Each row is a point. Any point is a mix of the corners, with weights that add up to 1. It lies inside the corners' shape when no weight is negative. Is each point inside? If not, which corners have a negative weight?

Corners:
(1): -32; 39; -63
(2): -6; -60; -41
(3): 18; 56; -17
(4): -9; -33; 12
Points:
-10; 27; -32 -> inside
-9; -26; 5 -> inside
-11; 8; -42 -> inside
12; 43; -38 -> outside (4)
7; -48; -26 -> outside (1)
12; 40; -15 -> inside
-16; 0; -63 -> outside (4)
-7; -41; -22 -> inside

Corners:
(1): 27; -5; -21; -4; 7; -3; -18; 11; 35
(2): 3; 9; 12; 11; -7; -8; 42; -9; 16
(3): -27; 9; -3; -75; -8; 25; -38; -2; -31
(4): -19; -12; -38; -17; 23; -5; -9; 14; -48
(5): -9; 33; -13; 29; 3; -47; 32; -72; 54
(6): 0; -24; 4; 28; 0; 13; -27; 2; -53
(7): 32; 49; -18; 16; 6; 32; -8; -5; -56
(8): -41; 53; -12; 14; 1; 25; -29; 18; -35
(9): 7; -7; -13; 27; 79; 26; -28; 16; -23
(10): 25; -22; -43; 33; 35; 22; 23; -41; 95
Points:
-2; 19; -14; 8; 7; 6; -3; -4; -6 -> inside
13; 15; -11; 22; 18; 8; 3; -24; 26 -> outside (4)
3; 3; -23; 4; 33; 18; -29; 3; -12 -> outside (2)
12; 3; -17; 33; 21; 6; 2; -13; 6 -> outside (3)

Corners:
(1): 8; 4; 28; 28; 38; 26; 31; 48; 26; -42; 7; -15; 1; 13
(2): 12; -30; 45; -5; -20; -19; -3; 27; 0; -2; 1; 14; -37; 60
(3): -32; 77; -60; 36; -40; -68; 21; 32; -33; 32; -18; -4; 52; 16
(4): -4; 43; -9; -15; 26; 55; 29; 28; -2; -7; 87; 11; 31; 17
(5): -19; 8; 18; -40; 5; 32; 49; 34; -22; -15; -11; 1; 34; 15
(6): 18; 51; -31; 2; 39; 40; 48; -7; -55; -11; 27; -12; 5; 4
(7): -8; -42; 42; 10; -2; -25; -6; 49; -24; -11; -17; 41; -13; -17
(8): -26; 24; 68; 8; -13; -52; -14; 18; -43; -15; -19; -7; 3; 22
(9): 23; 61; -5; -9; -7; 34; 40; -6; 10; 8; 23; -27; 7; -30
(10): 40; 23; -38; 18; -4; -95; 3; 26; -20; 25; -2; -19; 71; -1
(11): 9; -28; 11; -3; -19; 0; -65; 36; -24; -32; -18; -2; 13; 19
(12): -5; 0; 1; 19; 13; 63; 49; -29; -10; -13; 50; -12; 34; -5
(13): -32; -59; 62; -26; -13; -40; -28; 49; -45; -16; -10; -36; -52; 10
(14): -48; -17; 67; 5; 14; -6; -21; 26; -8; 52; -37; -7; -6; 24
(15): -5; 31; -32; -18; 53; 18; 18; -41; 25; -35; 10; -15; 20; -20
Points:
1; 21; -2; 11; 13; 1; 15; 9; -15; -7; 8; -4; 26; 24 -> outside (7, 9, 13)
43; 22; 1; 13; 35; 29; 15; -4; 12; -43; 34; -2; 19; -3 -> outside (3, 5, 13, 14)
-16; 29; 15; 9; -8; -44; 7; 9; -7; 28; 22; 0; 18; -4 -> outside (1, 5, 6, 11)
-5; 2; 1; -4; 17; 1; 34; 12; -1; 0; -4; -2; 6; -7 -> outside (4, 8, 11)

Corners:
(1): 9; -1; -3; -60; 10; 20; -12; 36; 30; 24; -17; 33; 2; 13; -1; -5; 5; -11; -11; 18
(2): 31; -29; -19; -17; -21; -21; 34; -49; 8; 12; 40; 31; 2; -34; -8; 6; -9; -10; 17; 45
(3): 11; 24; -12; -8; 19; 23; 33; -56; 0; 16; 44; 17; -29; 36; 25; -1; -13; -2; 3; 2
(4): 3; -6; -22; 15; 37; -34; 14; -13; 24; 6; 1; 14; -2; 3; 3; -58; -34; -7; -10; 28
(5): -20; -2; 3; -36; 1; 10; -70; 3; 28; -20; -34; 33; -22; -20; 27; 3; 13; 2; -33; 12
(6): 17; -18; 40; -34; -21; -11; 0; -26; 13; 8; -40; 27; -7; 1; 13; 15; -4; -40; 44; -6
(7): 7; 25; -4; 13; 8; -32; -2; 24; -54; -41; -12; 35; 15; 17; -16; -18; -12; -11; -9; -2
(8): 28; 9; -26; 28; -15; -13; 49; 3; 5; 3; 15; 4; 1; -22; -4; -10; 46; 12; 9; -1
(9): -11; 20; 29; -15; -4; 24; 8; 0; 28; -21; 15; -3; 4; -5; -13; 11; 16; 24; -28; -22
(10): 5; 6; -23; 13; 14; 31; 46; 1; -19; 4; -8; 35; -2; -3; -10; -47; -1; 20; 16; 10
(11): 1; 27; -28; 1; -7; 12; -33; -10; 25; -23; -37; 16; -11; 33; 6; 21; -46; -43; 30; -36
(12): 41; 14; 23; -9; 90; 37; 14; -5; 32; 8; -24; 20; 10; -17; 1; -10; -21; -30; -46; -5
(13): -10; -12; 14; -5; -40; -35; -22; 7; 2; 24; 13; 23; 5; -3; -8; 28; -25; -10; -17; -37
(14): 30; -46; 16; 9; -8; -12; -25; 42; -20; -6; -2; 2; -16; 9; -9; -47; 2; -20; -9; 4
(15): 41; 10; -13; -2; 1; -18; 8; 29; -14; 8; 3; 36; -20; -4; -46; -15; 29; 31; 38; 12
(16): 22; -23; 6; -5; -21; 32; 11; -38; 35; 40; 10; -16; -4; 34; -4; -13; 14; 37; -7; 31
(17): 16; -19; 10; -24; -15; -23; 15; -14; 10; 16; -23; 3; -23; -14; 26; 13; -23; 1; 4; 19
(18): 3; 39; -23; -31; -60; 37; -31; 15; -1; 16; -4; -5; -12; -8; 2; 13; 38; 1; 77; 13
(19): 17; 32; 25; 13; -46; 5; 25; -11; 32; 33; -7; 42; -48; 13; 20; 12; -33; -44; -28; 9
(20): 13; -2; 0; -95; -17; 26; -41; 7; -13; 9; -43; 4; 10; -5; -25; -14; 9; 3; 0; -27
(21): -34; -33; -9; -24; 27; -7; 1; -26; 8; -11; -26; 1; 7; -42; -38; 19; 13; -13; -19; 0
Points:
1; -8; 27; 3; -2; -38; -24; -9; -17; -35; -7; 36; 0; -18; -20; 38; -21; -44; -39; -57 -> outside (1, 4, 10, 16, 17, 18)
6; 1; 3; -10; 7; 4; -2; 0; 11; 2; -11; 18; -8; 4; -2; -10; -2; -3; -12; -1 -> outside (2, 18)
13; 0; 0; -16; 4; 6; 6; -8; 9; 2; -11; 15; -8; 0; 0; -11; 2; -6; 6; 11 -> outside (13)
20; 7; 1; -40; -5; -3; -34; 7; 4; 15; -18; 36; -18; 20; 17; -3; -32; -36; 10; 5 -> outside (8, 9, 10, 16, 21)
10; 19; -18; 32; -1; 3; 17; 0; -1; -4; 8; 2; -12; 11; -13; -11; -10; -1; 8; -10 -> outside (1, 2, 5, 6, 20)
13; -13; 3; -23; -9; 15; 0; -14; 17; 27; -28; 16; -10; -8; -8; -11; -24; -18; 23; 5 -> outside (1, 3, 5, 7, 8, 9)
